Each row is a point. The window is the flat piece filled in between its corners: a triangle in 3 columns, a solid with four corners in 4, and so on. A path goes straight from each point to the next, and from the last back to the first. List the points from which the path goes on through the window.

Window (4 x 4):
[[0.6,-2.6,-8.1,-4.1],
[0.4,3.9,-7.2,2.6],
[-4.2,-1.6,5.7,0.3],
[-4.0,1.8,3.2,-3.9]]
Path:
(1): [-7.7,-2.7,-2.4,-1.2]
(2): [-1.1,-2.5,4.7,-2.8]
(3): [1.3,3.3,-4.4,0.7]
(4): [-5.1,2.3,-9.2,5.1]
(5): [-6.6,-0.9,0.5,-2.2]
(6): [-0.7,0.6,8.5,-6.5]
(7): [4.8,0.3,-7.1,-3.4]
(8): [-4.6,-4.6,-6.9,-4.0]
Through the window after points: 3, 7

Window:
[[0.3,-3.9,6.7,3.8,7.0,-5.9],
[0.6,0.2,4.2,7.7,1.7,-0.5],
[7.0,-1.2,-7.5,-2.2,0.2,3.1],
[-1.0,1.0,-7.2,-8.4,-1.9,1.7],
[-0.2,-2.9,8.1,-5.3,-6.4,-4.0],
[-1.1,-6.2,4.8,-6.2,1.5,1.6]]
Path:
(1): [-2.6,-1.4,-6.5,-6.0,-1.7,-0.3]
(2): [4.1,3.3,1.3,-8.8,-2.1,3.0]
(3): [0.8,-0.3,7.1,-0.2,4.7,-1.4]
(4): [-0.4,-3.0,-2.8,5.4,-3.8,2.1]
(5): [-1.2,-7.5,3.4,-0.7,-2.2,-6.0]
(6): [-1.2,3.1,9.1,-8.5,-5.6,-0.4]
(7): [5.5,1.5,7.3,1.3,3.1,-2.2]
(8): [-2.7,-6.8,2.0,1.7,-0.5,0.6]
(9): [-0.8,-3.2,0.0,-2.8,-2.0,-0.6]
(10): [-2.4,3.1,1.5,-5.5,1.9,-0.3]
(11): [8.6,0.8,2.4,-5.1,8.5,-0.6]
(12): [-0.3,-4.6,-8.1,1.7,-8.3,2.7]
(13): [-1.2,-6.9,4.6,7.3,5.1,-4.6]
(14): [1.9,-0.6,6.3,-2.3,5.7,-4.5]
(15): [1.5,5.9,0.3,-6.1,2.0,1.4]
(16): [2.8,-6.5,-4.5,6.6,1.8,1.3]
Through the window after points: 1, 3, 11, 13

Window (8 x 8):
[[4.1,-2.3,3.9,-3.4,1.9,1.0,3.5,-5.6],
[2.6,-4.1,-0.1,-2.7,5.7,7.5,-2.1,3.2],
[5.1,4.9,6.4,2.1,-3.4,8.0,-1.0,2.4],
[-16.7,2.2,-4.0,2.5,5.7,5.6,3.9,11.0],
[3.9,-2.5,-2.8,-6.5,-3.5,-1.0,-4.6,3.4],
[7.0,0.2,-1.1,4.3,-1.6,3.0,-6.0,1.2],
[3.9,-3.2,4.4,0.7,-3.0,3.9,-9.7,0.9],
[0.2,-2.0,-1.6,0.2,-4.4,7.4,-1.0,0.4]]
Path:
(1): [1.3,-7.2,5.5,4.9,4.1,1.0,-0.2,6.6]
(2): [0.7,-1.0,7.3,1.3,-3.4,2.0,1.3,5.4]
(3): [2.2,-1.3,-11.2,-1.9,-2.1,13.3,-6.5,-5.3]
(4): [-4.4,1.7,4.3,-0.2,1.1,7.8,-8.8,-2.8]
(5): [2.0,-3.7,-2.6,2.5,-2.6,4.9,3.8,6.2]
(6): [2.2,-3.3,-1.7,-1.1,-1.3,0.2,-3.0,6.5]
(7): [2.8,1.6,-1.1,-5.9,-2.3,4.3,-4.7,-2.7]
(8): [0.9,3.8,5.5,0.9,-1.1,8.0,-9.0,0.0]
(9): [5.0,-4.8,1.6,0.6,-3.4,2.6,-3.4,2.4]
(10): [0.5,-1.9,1.0,1.8,-4.7,2.8,-1.9,4.3]
(11): [1.2,3.1,-0.2,0.8,4.1,8.6,-8.2,3.2]
(12): [0.1,4.0,-2.9,3.3,3.2,3.4,-4.2,2.5]
(13): [3.9,-3.3,0.6,1.8,-3.3,4.1,-3.2,2.8]
(14): [5.3,-5.6,1.6,3.9,2.7,2.0,-1.0,2.3]
(15): [1.5,3.0,-2.7,-4.9,0.7,9.7,-6.5,2.2]
(16): [1.2,5.6,0.2,-3.4,-2.4,6.5,-3.7,0.9]
Through the window after points: 2, 6, 8, 12, 14
